Rows are points. Two turns around zero, p and q, are shown by what they do to some points. Where does a point land after both, in the order given? Backwards means that the second turn is done in reverse. Each puzzle has new turns, and all numbers are rounded.
(in the rows, 128 means zero)

Turn p:
[179 127 106] => [112 159  85]
[144 111 138] => [106 122 118]
[ 94 115 126] => [128 124 164]
[141 154 135] => [147 123 106]
[143 132 106] => [129 152 116]
[ 67 129 156] => [147  89 179]
Turn q:
[116 120 169] => [ 98 160 130]
[146  92 169] => [120 173 162]
[ 99 147 109] => [114  98 107]
[124 156 128] => [130 126 100]
[157 114 111] => [158 126 148]
[126 139  82] => [148  86 121]
Where do these land?
p, then q: [160  82 102] => [92 97 89]
p, then q: [117 140 115] => [141 142 119]
q, then p: [119 173 152] => [151 173 139]
q, then p: [116 117 143] => [142 117 141]

Turn p:
[146 116 141 141 151  84  99  84] => [125 122 139  72 139 171 126 155]
[140 123 144 116  95 120 162 121] => [147 128 122 162 132 147 100 142]
[103 140 127  86 170 166 139 159] => [169 131 111 132 112  90 164  85]
[102 106 117 131 120 164 151 152] => [124 150 106 166 139 100 148 121]
[154 126  97 137  90 119 132 100] => [107 116 152 143 165 145  96 131]
[134 109 156 129 141 114  92 127] => [124 107 112  97 118 138 144 156]
[ 73 161 140 123 146 163 123 138] => [133 155  96 111 101  84 126  93]
[ 76 145 109 124 145 142 168 176] => [131 172 117 164  98 108 155  80]
[173 131 125 139  88 102 116 134] => [105  92 156 146 124 149 105 154]
[144 111 133 117 143  96  74  98] => [119  90 124  74 141 159 136 141]
[163 138 119 165 119 138 152 118] => [124 144 172 142 141 117 108 152]
Turn q:
[104 150 146 149 156 116 115 113] => [166 138 151 136 136  98 129 126]
[118 130 119 145 110 106 110 128] => [131 143 124 139 113 115 109 150]
[114 130 168 167 129 157 160 114] => [155  84 164 160 135 141 121 115]
[ 93 134 166 143 126 105 159 121] => [169 125 153 160 100 137 143 124]
[133 116  94  85 109 161 106 125] => [ 91 155 109 106 158 160 114 127]
[148  89 121  92 151 100 101 158] => [ 88 157  89 127 119 101 159 106]
[141 159 141 127 101 152 108 161] => [ 88 125 169 119 131 128 126 154]
[128 168 158 147 125 131 173  90] => [179  95 168 112 110 147 120 119]
[118 115  68 118 160  99 126 153] => [133 146  67 119 140 109 159 156]
[182  88 100 108 114 152 120 118] => [ 79 113  86 103 136 142 101 102]
Where do these land?
p, then q: [ 89  97 119 124 104  77 107 158] => [148 118 115 152 173 179 111 158]
p, then q backwards: [161 110 156 120 150 135 161 106] => [ 83 165 111 145 137 125 142 114]
q, then p backwards: [163 123 141 116 103 126 176 121] => [128 146 134 103 129  80  97 145]
q, then p: [116 133 122 118  98 121  90 101] => [113 103 129 100 101 108 108 112]
p, then q: [163 146 132 184 157 144 157 107] => [114 137 187 117  97 101 166 125]
q, then p: [ 94 142 122 121 106 119 107 176] => [119 154 132 153  73 110 128 120]
p, then q: [149 168 153 141 171 138 119 112] => [ 94 153 147 104  86 135 141 106]
q, then p: [110 126  75 103 130 106 117 160] => [123 138 155 159 106 118 139  75]
q, then p: [ 92 132 111 144 126 131 108 144] => [117 137 153 126  93 119 147 129]
p, then q: [132 100 123 115 112 144  99 146] => [141 121  88 154 129 130 141 131]
q, then p: [139 131 155 122 152 169 168  78] => [173 115 121  98 182 120 130 162]
